Each row of a before or after table is a point. One or more steps were done to the points. Then noise was added and the rows were shuffled. The steps act on columns, c1 being the first. What was done? A step turns or swaps two columns, mirrors them in a line or flattens them onto one, adds a multiple of one to another, or multiplies or shifts one. Angles are multiples of 10 degrees, from the lower column toward the higher: turns from -170 to 170, lines from 10 to 170 but not 90. Use the fewest steps. Two steps may share a column if one is a turn and the other turns, adds or multiplies; they go together, in the order done. Otherwise the lowest column goes first.

Before (12 x 2)
[[-20   8]
 [ 44 -39]
 [-32   4]
 [-18  38]
 [ 43  34]
 [ 27  37]
 [-47  -4]
 [ 42  -5]
 [-48   5]
 [  3  31]
 [ 39  29]
 [ 40  13]]
After (12 x 2)
[[-46   4]
 [ 27 -39]
 [ 44   9]
 [ 41 -11]
 [-14 -35]
 [ 39 -28]
 [  4 -30]
 [-31  -6]
 [-48  -5]
 [ 43  42]
 [ 44 -31]
 [-15  -7]]
Steps: multiply c2 by -1

Before (8 x 4)
[[ 55 -23  20 -17]
 [-18 -14 -17  -3]
 [ 32 -28  -8  12]
 [  1  14  25  37]
 [ 27  25   5 -10]
 [-23  29  49  71]
 [ 17 -15  40  15]
 [-38 -50  -2  -5]]
After (8 x 4)
[[ 15 -38 -30  11]
 [ 37  11 -50  -8]
 [-23  -1  18  -5]
 [  5 -18  31  16]
 [  9  14  14  33]
 [-58 -26  88  -5]
 [ -1  37  57  71]
 [ 36 -47 -33 -16]]
Steps: turn c1 and c2 by -30 degrees; add -1.5 times c1 to c3

Before (8 x 8)
[[-11  15  -1  41 -40  55  20 -49]
 [ 18 -23  29 -35  44  30 -28  -2]
 [ 42  28  21  43  16  -5  45   8]
 [  1   6 -46  23   0  71   4  -8]
 [-21  14   1 -30  32  49 -27  15]
 [ 30  41   6  57 -36  23 -20  51]
 [ 49  13 -18 -40  24   0  49 -24]
 [ 29  -4 -29 -13  -8 -17  60  22]]
After (8 x 8)
[[ 31  41   3 -58 -35 -19 -19  52]
 [ 18 -22  32   7  44  49 -29  -1]
 [ 42  27  22 -28  15 -31  45  11]
 [-21  15  -4  -9  30  57 -29  17]
 [ 30  -5 -28  20 -12  -6  58  22]
 [ -3   5 -44 -60   1  42   3 -13]
 [-14  14   0 -71 -40  13  23 -48]
 [ 50  13 -18  32  27  26  46 -26]]
Steps: mirror c4 and c6 in the line at 110 degrees
